Rows are points. Before rounding, the points of a table are all equally far from one centre. They may lie mostly on one side of it. Write the centre, to within rounding.
In the rows, 128 means zero.

Points:
143  169  95
154  168  111
105  172  100
158  165  120
94  127  84
133  165  85
131  180  121
149  172  108
139  173  99
Centre: 124  135  118

Points:
146  102  170  134  176  103  150  114  65  114  68
146  120  126  108  149  117  136  115  114  101  56
129  96  144  137  159  84  141  80  79  125  88
121  145  164  133  143  87  117  114  61  124  79
139  101  158  125  171  72  165  126  98  118  96
161  107  129  142  141  98  149  103  105  101  77
126  101  164  112  179  94  128  106  97  111  58
133  106  149  151  151  114  155  95  84  122  60
154  104  161  130  135  87  151  76  90  125  101
120  148  139  155  154  118  156  120  66  109  81
166  106  150  139  171  116  129  66  95  126  75
157  96  148  154  118  107  132  94  67  120  92
169  119  144  121  127  130  172  109  70  121  96
121  123  141  129  129  88  134  76  90  117  91
Centre: 135  116  156  129  159  134  119  123  102  127  119

Points (30 x 24):
70  142  125  127  149  148  97  71  110  86  145  101  166  150  86  129  139  124  76  152  117  144  113  185
85  141  112  105  153  162  115  81  109  98  147  139  173  149  102  113  148  146  117  159  110  157  101  185
108  157  131  127  121  155  105  71  120  88  137  87  187  132  89  139  142  134  102  184  111  157  130  164
69  157  142  134  143  175  104  54  109  85  148  107  160  141  99  143  144  133  80  170  117  162  123  154
87  139  128  149  133  158  97  69  115  89  135  109  168  158  102  114  129  139  96  183  105  173  112  173
87  152  127  102  137  150  83  68  133  110  137  100  178  123  107  137  161  117  104  172  143  148  110  174
113  150  143  131  150  125  87  77  127  100  141  120  163  143  75  105  150  116  91  157  127  145  105  197
113  154  134  112  139  159  82  56  101  90  135  99  181  158  101  99  153  148  93  165  128  129  125  159
66  158  140  125  139  139  104  69  122  91  138  133  171  130  98  123  133  130  96  184  121  166  105  163
84  141  145  128  112  152  58  83  122  119  140  136  177  146  87  131  154  137  108  147  114  134  118  172
78  128  138  120  158  149  97  74  114  103  137  102  189  140  104  105  155  114  93  173  120  147  137  188
105  139  138  161  133  152  99  76  91  109  145  121  183  139  81  114  160  124  98  165  126  176  105  174
102  147  138  107  129  170  117  63  121  102  152  101  173  122  98  121  161  132  122  155  104  152  123  193
102  147  121  161  134  165  94  73  82  88  160  88  175  123  86  106  175  114  120  158  111  151  111  163
72  145  113  144  114  142  110  68  118  89  143  121  156  157  82  112  155  146  82  158  111  128  132  161
93  133  123  136  124  157  97  85  105  85  162  114  172  135  77  129  166  115  80  181  136  155  115  182
78  142  145  128  144  160  111  39  91  85  121  109  163  131  76  103  152  118  99  135  128  155  109  148
110  135  158  112  115  176  109  67  92  85  140  113  183  130  115  123  141  123  97  167  105  124  107  183
100  138  117  139  150  161  114  63  102  74  127  104  165  141  102  144  138  117  85  184  125  150  130  200
87  173  127  120  155  152  118  79  101  116  146  112  179  139  91  125  156  156  114  164  115  157  116  163
84  166  139  153  149  150  104  65  104  110  163  113  153  142  97  117  162  114  88  185  124  152  113  176
89  155  153  150  114  164  104  76  104  104  177  101  160  134  106  124  152  113  146  171  146  115  109  173
97  153  153  142  124  166  101  62  96  95  154  123  183  125  74  121  142  108  79  170  126  137  121  175
114  173  124  126  147  176  133  64  106  67  139  89  168  135  112  108  138  123  113  143  120  147  91  154
78  145  162  130  130  141  128  91  114  87  142  108  174  145  89  114  149  132  90  167  113  141  96  158
93  166  117  120  152  143  102  81  97  79  150  114  166  125  111  126  153  151  99  179  115  139  97  183
99  134  133  126  137  170  96  68  110  103  147  84  182  141  92  112  144  137  80  165  107  163  122  171
93  148  131  124  153  149  104  62  84  85  153  113  190  146  99  156  149  132  118  164  134  155  116  169
91  140  145  127  150  169  129  87  116  97  157  95  167  121  97  131  166  131  116  176  88  141  126  185
97  154  146  140  146  179  127  72  96  72  110  100  168  139  92  108  143  135  88  179  124  126  111  168
Centre: 116  130  130  135  145  156  101  100  106  98  138  125  133  120  114  122  133  117  114  146  132  136  139  140
